Each row of a before or after table is a point. One or more steps were done to the points. Then noise was added and the rows were shuffled. The steps act on how far a point lies along the listed directions, d1 being the first. Write out the steps. A step turns or swaps two directions, mirrors them in a line or flattens them onto one, adds a multiple of one to another, or multiplies one. Angles are multiples of 10 degrees, from the lower direction toward the higher: turns from -170 to 170, lines from 10 to 170 but not 90. Use the fewest steps. Two steps may share a direction if one is a turn and the other turns, adds or multiplies; they go together, in the order done. Otherwise the lowest direction goes first.
(in the rows, 128 means zero)

Directions:
(1): [ 87 110]
(2): [110 169]
Before (11 x 2):
[[155 148]
 [110 178]
 [131 113]
 [155 108]
 [176  95]
 [173 154]
 [191 103]
 [142 177]
 [ 90 155]
 [111 135]
 [154 102]]
After (11 x 2):
[[111 134]
 [133  95]
 [166 130]
 [144  79]
 [140 136]
 [107  85]
 [185 119]
 [ 77 104]
 [191 102]
 [ 81 134]
 [161 124]]
Steps: swap d1 and d2

Directions:
(1): [132  67  84 123 113 115]
(2): [147 125 139 168  73 160]
(3): [ 92 101 161  88 114 163]
(4): [176 128 111 105 153 177]
(5): [117  95 147 175 173 145]
(6): [173 104 176 115 126  96]
Before (8 x 6):
[[148 139  67 128 135 120]
 [ 91 171 110 118 114 127]
 [146 150 146 155  69 124]
 [105 180 128  59  91 184]
 [144  91 133 178 135 127]
 [140 133 132 132 154  96]
 [107 157 109  94  95 163]
 [134 105 122 133  62 113]]
After (8 x 6):
[[144 142 169  94 125  79]
 [ 97 114  89 171 157 144]
 [149 136 134 162 113 123]
 [134 138 144  57 128 118]
 [187 117 110 116 135  92]
 [139 158 169  26 119 138]
 [ 66 185  73 127 132 130]
 [ 73 131  64 119 108 123]]
Steps: turn d2 and d6 by -130 degrees; multiply d6 by 1.6

Directions:
(1): [117 175 185 157 126 125 170  98 121]
(2): [155 122 172 134 131 160 134 201 133]
(3): [124  76 129 157 107 155 144 115  64]
Before (14 x 9):
[[143  94 153 147 108 169 161 129  89]
 [132  98 146 145 116 154 107 137  88]
 [147 138  97 125 131 138  93 185 176]
 [127 208 165 130 119 127 144 100 163]
 [125 102 149 174 107 145 155 135  92]
 [116 242 193 126 157 103 151 132 202]
 [137 105  86 104 137 144  84 152 116]
 [120 135 165 173 113 123 147 113  87]
 [127  74 114 140 125 126 147 132 102]
 [105 170 146 136 135 112 158  99 151]
 [150 115 100  79 149 120  58 185 167]
 [121 118 164 168 136 164 144 139  79]
 [113 108 149 166 112 158 157 135  95]
 [159 116  56  75 134 107  88 199 186]]
After (14 x 9):
[[152  35  59 124 100 150 118 177  82]
 [138 157 186 146 121 149 174 122 128]
 [115 156 106 105 143 105 123 126 180]
 [113 163 172 158 124 141 163 132 136]
 [143  86  90 147 113 161 103 177 119]
 [125 182 166 149 132 101 136 123 142]
 [140 175 104  88 128 124  93 139 193]
 [124 157 174 165 121 125 165 131 132]
 [127  97 117 137 122 161 119 124  70]
 [120 174 183 158 151 143 146 139 123]
 [145  47 103 116 121 156  81 166  83]
 [137 161  87  67 163 104  72 189 225]
 [120 114 153 158 130 120 173 115 109]
 [127 141 180 153 120 145 126 123 101]]
Steps: turn d1 and d3 by -70 degrees

Directions:
(1): [152  82 146 147 133 109  72 141  91  81  94 108]
(2): [ 83 130  48 180 108 124 123 138 133 109 120 116]
(3): [167 158 134 175 102  94 116 111 144 162  82 170]
(4): [178 105 134 166 122 168 167 162 167 132 123  84]
(5): [136  94 119 118  69 153 127  53 111 145 128 103]
(6): [157 148  80  96 158 187 102 135 107 146  86 137]
Before (14 x 12):
[[121 144 176  99 112  49 129  64 125 164 152 185]
 [ 82 132 111 129 104  93 149  97 152 123 138 149]
 [ 97 136 183  68 124 112 144  74 116 168 146 156]
 [151  94 140 106 165 163 112 155  94 113 101 106]
 [123  65 159  64 118 109  95  98  52  63 151  79]
 [103  73 193 117  80 100 128  98 108  81 178  86]
 [144  70 127 152 144 160 115 170 108  64  95  95]
 [174  91 159 126 116 151 120 137 105 102 112 115]
 [135 125  97 157 157 162 103 169 110 123  96 119]
 [109 160 182  87 130 104 139  75 139 166 158 148]
 [117  90 124 121 162 139 106 149  97  78 117 102]
 [ 96 135  78 140 123 126 115 123 106 122 121 143]
 [140 120  66 122 118 190 134 163 109 114 116  92]
 [122 142 146 125  81 106 116  42 124 174 128 169]]
After (14 x 12):
[[144  65 123 155 135 163 115 162 105  67  95  96]
 [174  97 163 125 126 146 122 149 107  98 113 120]
 [ 91 127 116 123  99  99 148  85 147 128 138 149]
 [111  80 210 105  96  98 128 110 108  82 180  94]
 [107 170 185  91 148  96 138  99 145 160 157 155]
 [131 116  88 161 143 166 103 159 108 123  95 110]
 [146 114  75 113 109 195 135 148 107 119 118  87]
 [117  89 118 125 158 139 107 143  99  82 118 101]
 [135 150 172 112  99 103 118  54 127 177 131 179]
 [101 127  84 133 110 131 116 105 100 128 121 139]
 [133  73 178  55 137 105  95 115  58  61 151  89]
 [120 155 179 100 130  41 131  85 130 159 153 194]
 [144  99 136 112 173 159 112 166  98 109 100 108]
 [ 95 147 193  69 145 104 144  99 119 163 146 170]]
Steps: turn d2 and d5 by 30 degrees

Directions:
(1): [151 160  58 162 160 137  95 159 137 110 106 119 196 102 135 100 104 131
 161 100]
(2): [155 166 162  64 145 137  90  82 134 110 104 137 145 107  91 110 114 184
 140 174]
(3): [ 96 172 149 149 130 139 114 140 130 147  97  89 137 191 177  98 192 168
 127 143]
Before (13 x 20):
[[160  89 131  78 120 102 146  84 127 112 177 160 116  58  63 161  48  99
  137 127]
 [119 121 180  99 128 133 129  91 131 138 133 141  79 154 128 142 155 158
  103 145]
 [102  90 196 115 115 121 147 117 131 162 155 151  62 148 136 142 169 125
   90 141]
 [146 107 195  52  83 136 136  77 117 125 148 173  69 110  68 138 117 159
  111 176]
 [162 157 101 101 157 132  92 106 143  91 114 159 204  45  74 123  65 155
  156 151]
 [105  87 178 156  84 112 162 114 111 133 165 146  59 174 149 151 159 100
   92 123]
 [123 102 112 149 125 115 139 152 137 147 150 136 105 126 140 151 119  79
  127  93]
 [167 164 114  91 135 126  69 124 144 109 104 141 180  86 107 122  93 176
  142 152]
 [137  98 155  77 110 124 164  82 116 124 176 160  89  78  73 161  76 100
  138 142]
 [154 133  94 131 154 131 129 127 132  99 120 145 144  70 114 121  73 129
  147 112]
 [122 137 156 123 131 122 149 126 134 129 128 138 104 125 120 143 138 137
  122 139]
 [145 155  85 144 127  99  94 130 147 111 134  96 192  87 119 128 116 141
  141  97]
 [177  63  70 117 137 101 164 138 142 113 174 179 118  49  85 173  40  39
  142  75]]
After (13 x 20):
[[127 111 100 158 131 118 133 158 138 145 143 132 120 125 142 144 119  83
  134  87]
 [128  67 165 108 121 114 149 116 132 145 172 175  72  97 103 157 118  97
   98 124]
 [142 164  92 149 162 138 115 140 135 105 100 123 163  99 142  99 101 152
  152 114]
 [178 124  14 167 169 117 122 178 153 108 130 144 192  64 125 124  57  69
  173  56]
 [158 120  93 105 136 131 138 107 122 105 159 154 147  51  75 140  52  99
  167 117]
 [176 104 140  63 101 135 122  90 122 103 150 187 106  59  48 136  70 141
  133 151]
 [144 195 103 122 165 141  76 120 146 101  87 130 223  86 111  95 107 184
  161 157]
 [151 181 127  99 134 132  66 128 145 119  92 125 180 114 128 110 122 194
  139 161]
 [139 101 162  91 131 130 134  89 131 125 148 162  81 118 102 155 117 138
  107 134]
 [132  67 145 151  91 107 163 113 111 116 181 170  70 125 119 163 111  75
  102 106]
 [131 130 146 121 134 121 150 127 133 124 132 145 107 109 111 147 122 129
  125 135]
 [123 173 107 150 123 103  92 132 147 124 120  78 185 125 145 116 154 163
  135 110]
 [174 128  71 115 150 112 112 117 135  99 148 141 183  48  82 128  40 112
  167 105]]
Steps: turn d1 and d3 by 50 degrees

Directions:
(1): [161 117  86 131 127 155 119 193 165 106  57 152  92 138  90 114 115  99
 133 163 172 172 106 138 122 156 121 157 152 187 170 135]
(2): [187  77 151 128  88 137  86  90 156 107 121 151 171 189 100  80 138 180
 106 141 104 134 138 127 168 144 115 121  74 137 133  90]
(3): [ 85 184 152 145 127 109  84 109  58  89 119 129 142 133  92 136 152 148
 154 137 155 104 113 164 120 205 148 138  90 136 182 154]
(4): [ 74 114  44 165 133 142 119  99 101 110 115 149  88 153 101 118 120  86
  85  88  81 140 126 131 130 108 104 168  64 109 109 141]
(5): [160 177 121 146 119  93 101 144 111 155 137 136 159  95 104 143  57 115
  87 123 103  94 123  90 188 139 142 202 158 131 142  86]
(6): [148  97 106 139  80 106 112  48 124 155 130 107 130 111 188 112 118  63
 104  92 174 120 125 185 131 141 135 112 148 171 167 119]
Before (12 x 32):
[[150 141 145 131  98 127 119 100 120 170 131 132 147  93 159 144 137 132
  136 105 137 107 119 136 153 133 156 134 150 131 121 120]
 [ 73 117  42 128 169 186 132 223 128  89  42 176  41 151  70 128 129  70
  172 153 146 223 109 142  74 122 127 153 123 137 131 205]
 [229  88  61 148  72 124  86 161 182 153  57 163 112 103  99 120  50  64
   78 143 162 170 120 132 169 157 120 182 173 210 166  73]
 [121 164  76 152 116 104 115  93 104 156 157 114 122  74 157 153  80  70
  103  89 141  93 124 141 153 140 120 133 168 145 140 118]
 [127 178 135 154 130 103  78  89  68  86 120 129 167 145  89 133 120 182
  113 136 143 114 105 143 162 198 173 200 103 111 199 114]
 [123 150  92 152 146 138 143 219 156 109  84 148 108 130  75 141 107 123
  119 148 105 149 116  99 134 133 111 183 131 124 127 145]
 [104 116 105 146  97 142 123 108 107  96  71 131  90 130 159 127 153  61
  157 127 239 162  89 199  68 211 112  99 128 188 213 174]
 [136  99 135 151 102 129 114  64 140 144 149 118 150 127 161 126 142  99
  127 132 141 101 119 130 155 154 140 111 132 131 156 109]
 [ 17 157 123 142 161 170 122 162 101  98 116 137  93 155  81 131 169 149
  170 139 135 134 112 145  92 182 136 148  86 120 119 171]
 [190  76  57 150  76 164  96 112 196 122  58 150  75 147 159  87  90  35
   61 133 159 176 122 164 154 136  88 142 128 209 162 121]
 [107 159 172 120 119 112 112  91  96 105 126 133 168 142 112 128 158 145
  180 143 137  94 133 137 132 155 129 110 118 125 149 133]
 [127 144  96 133 132 105 106 144  95 129 146 131 144 114 108 150  48 117
   74 123  86 102 129  90 170 126 142 184 114 106 131  89]]
After (12 x 32):
[[129 175 140 153 130 106  78  87  70  90 120 130 168 143  88 134 123 181
  117 140 144 113 107 141 160 199 172 199 104 111 202 113]
 [ 85 131 116 104 167 163 145 200 119 112  92 148  87 133 110 145 139 115
  198 154 147 192 119 134  75 119 147 108 148 113 113 191]
 [140 139 121 141  98 134 117 104 116 161 117 141 130 106 146 136 138 122
  125 101 133 117 116 139 154 134 146 146 139 135 123 122]
 [127 161  82 147 119 102 114 102 112 153 154 114 125  69 162 154  80  72
  108  95 152  93 120 139 150 145 121 130 179 155 146 110]
 [128 157 129 142 141 128 147 208 155 120 109 136 130 117  94 151 118 140
  132 144 100 134 121  97 134 134 117 164 135 111 118 137]
 [ 91 125 121 147  99 131 127  79  92 105 105 122 103 125 175 132 155  72
  155 112 223 142 100 194  69 202 113  88 118 164 198 173]
 [ 28 161 155 129 156 163 123 163 105 108 130 130 109 146  89 134 171 169
  182 148 148 126 111 144  91 188 140 131 108 125 120 170]
 [133  97 125 155 100 134 113  68 143 138 142 122 146 133 155 123 143  92
  125 133 141 108 118 133 157 160 140 117 126 134 157 107]
 [149 149 117 122 134 102 106 156 105 132 145 127 153 104 117 151  49 125
   92 136 105 101 126  87 168 135 150 172 133 119 140  88]
 [207  99  88 145  70 108  90 122 159 168 101 148 137  98 123 130  59  83
   73 123 137 141 133 125 172 140 125 163 160 176 139  65]
 [ 97 154 147 128 119 118 108  95  96  98 112 141 153 150 102 127 157 131
  171 142 130 102 130 141 131 157 122 120 106 128 150 140]
 [194  87 111 135  75 145 105  88 189 141 101 131 109 136 189  96 101  67
   76 133 150 146 133 156 156 132 100 113 139 185 147 109]]
Steps: multiply d1 by 0.4; multiply d4 by 0

Directions:
(1): [134  99  91  80 129  73 125  92 116 120 114 129 154 117  77 122 163 106
 126 141 158  61  89 194 191 162  99 143 150 150 145 122 123 105 148 147
  71  79 161 112 152  98 119  66 167 140 132 163 160 141 110  54  93 145
 166 111 183 138 132 131 139 116 166 108]
(2): [125 150  97  77 150 138 197  96 147 130 146 135 171 111 111 174  74 130
 121 193 131 122 162 178 109 174  98 125 108 102 130 188 120 131 118 143
 147 119 155 115 100 136 124 168 150 125 143  98 195 131 138 149 181 163
 161 131  85 158 133  75  53 185 139 128]
(3): [127  57  99 123 144 124  43 113 161 139 125 102 125 187 178 141 144 161
 165 139 169 125 126 134 125 147 115 107 182  91 129 181 112 124  58 138
 135 147  97 151  51  95 132 122 148 161  91 128 152 119 177 169 143 107
 132 162 189 169 134 156 125 123 160 132]
(4): [ 74 164 144 105 115 109 135  98 126 132  86 159 142 165  95 163 197 146
 156 117 120 135 176 142 168 111 135 143 137 137 144 109 156 105 122 159
 187 125 107 126  90 125 129 196 185  95 104 189 175 109 112 135 144  71
 111  90 131  86 123 151 130 127  58  61]
(5): [142 131 146 132 161  84 179 128 118 133 199  93 134 127 171  99 124 183
 123  85 144  84 117 153  96  93 108 183  94 124 127 156 186 108  98 115
 106 128  78 105 204 176 119 114 183  84  85 102 144 115 193 134 114  73
 129 140 146 142 147 115 122 128 113  94]
Before (9 x 64):
[[124 161 110 119 127 177 146 114 171 144 146 138 136 141 123 180  98 149
  128 179 116 164 159 127 101 132  99 112 128 108 117 154 110 146 115 127
  197 152 125 140  60 146 140 200 126 133 135 110 189 115 132 183 171 144
  138 109  85 139 121 127  87 168 102 131]
 [103 174 162 170  95 179 117 145 130 128  86 167  84 116  99 147 120  83
  129 107  76 172 148  74 162 111 172  94 112 137 130  77 106 145 162 129
  189 130 147 122 110 112 138 151 105 112 152 156 107 116  68 132 119 123
  103 111  85  82  93 165 144 110  71 122]
 [ 82  88 111 111 164 100 101 102 151 160 117 107 121 179 140 169 156 183
  162 118 143 149 181 156 142 132 129 160 177 104 146 190 160  98  32 174
  173 151  70 123  36 106 106 173 214 112  85 138 192 102 163 160 149  71
  118 125 189 145 121 148 107 111  97  87]
 [ 91 102  80  65 144 133 114  77 139 137 112 137 150 181 128 192 102 126
  181 192 162 149 165 175 132 174  85 103 164  90 134 216 107 138  87 155
  179 129 151 137  23 104 122 177 170 147 125 115 206 135 127 186 181 148
  132 146 112 175 127  84  53 182 122 113]
 [134 158 163 147 155 130 228 135 116 122 191 108 129 131 161 111  84 167
  109 111 144 109 145 141  70  92 112 173  84 105 119 195 176 101 112 125
  148 121  92 113 202 185 113 145 176  83  96  86 152 103 173 168 150 106
  119 103  90 143 153  89  77 158  99 116]
 [173 100 134 197 127 187  78 179 133 134 130 131  77 127 146 103  80 103
  117 114 119 176 111  37  91 115 148  88 133 132 103 113  81 167 139  94
   98 160 142 153 124 129 149  85  55 172 155  55  50 151 114 156 108 174
  106 146 107 123 114 113 137 118 151 196]
 [ 91 180 175 146 121 130 157 136 109 118 139 148 113 155 153 160 149 187
  128 100  91 183 163 100  92  76 130 141 101 132 118 106 182 129 113 128
  205 148  81 123 132 158 127 209 137  85 108 133 135 104 144 175 146  72
  105  92  83  84 118 130 124 130  55  90]
 [157  83 153 162 116 143  82 151 134 122 140 114  89 116 187 105 126 120
  108 105 121 155 105  90 112 112 156 105 122 131 116 119 110 131 106 107
  115 149 103 130 114 129 132 115  90 142 138  90  63 130 144 134 124 118
  128 147 146 128 112 140 162 121 140 182]
 [155 129 112 104 134 108 183 134 115 113 148 127 147  92 102 107  84 109
  100 142 148  81 103 135 157 151 108 144 113 139 134 114 114 125 153 106
   73  97 149 122 192 139 113  87  97 132 156 118 121 143 117  80 132 151
  156 122 112 136 122 111 139 136 178 141]]
After (9 x 64):
[[141 181 148 140 132 112 198 128 126 136 192 120 124 111 119 114 133 165
  104 100 111 108 113 138 114  75  97 179  89 153 120 103 171 121 149 109
  138 127 100 111 198 188 130 141 161  86 116 119 160 111 141 118 104  96
  133  90 110 113 132 133 135 130  79  93]
 [111 156 173 151 151 106 179 141  91 138 190 106 101 158 187 110 111 178
  154  64 128 143 145 113  75  54 117 180  88 124 119 155 200 128 102 106
  160 153  72 113 185 198 119 163 178  66  88  91 123 116 169 186 123  57
   77 143  94 127 139  93 109 140  48  82]
 [157  64  97 118 143 109  98 135 138 124 147 101 131 146 155 104 104 139
  132 133 180  87  94 120 150 153 106 126 161 110 131 147 105 123  93 107
   77 122 112 145 132 115 121  76 104 159 123 117 121 133 160 118 138 124
  147 153 167 162 125 146 152 119 201 150]
 [ 86 163 176 179 133 151 143 163 120 152 112 130  81 130 131 137 133 151
  126  77  77 210 189  72 110  74 181 159 123 136 129 108 169 127  99 140
  193 170  78 123 101 148 114 197 134  86 124 124 100 106 110 158 132  80
   74 104 105  87 107 142 140  97  47 115]
 [164 144 105 120 141 152 186 129 125 126 141 149 137  88  79 138  64  91
   99 162 122 126 128 127 120 155 107 118  99 140 119 138  98 149 168 120
   89 113 185 117 154 142 139  99 114 146 174  60 131 158  99 113 126 201
  151 115  80 129 119  59  79 162 147 158]
 [148 127 139 122 109 151 148 128 131 115 124 144 122  79 127 138 100  84
   90 153 103 153 125 123 127 146 145 100 100 139 122 118  98 133 148 123
  123 125 154 116 113 130 129 139  88 137 177  93  96 141 102 112 148 162
  151 123  96 119 107 100 123 157 137 180]
 [ 99 172 148 113  98  97 153 116  83 103  96 169 126 119  70 145 182 124
  111 117  97 136 116 139 170 109 119 140 116 173 132  53 158 117 179 140
  142  94 146 109 167 121 121 140 131 106 146 177 126 128  78  77  97 122
  136  61 112  70 109 136 155 108  92  93]
 [156 100 164 191 107 124 104 170  89 107 126 113  78 124 130  50 144  97
  102  68 148 107  61  89 140  83 147 141 137 156 121  94 129 110 171 111
   75 102 128 137 222 124 120  32 101 140 124 138  48 127 102  81  60 138
  105  92 159 115 134 159 186  77 150 159]
 [ 95 171 113  78 127 116 192  72 135 127 106 165 151 111  56 183 122 100
  133 158 113  95 156 193 196 162 111 130 105 130 150 137 127 111 147 165
  169  82 169  89 119 110 124 147 203  95 141 166 219 118  90  97 138 123
  162  98 110 116 110 124  81 151  88  70]]
Steps: turn d1 and d3 by 100 degrees; turn d2 and d5 by 110 degrees; add 0.5 times d2 to d4
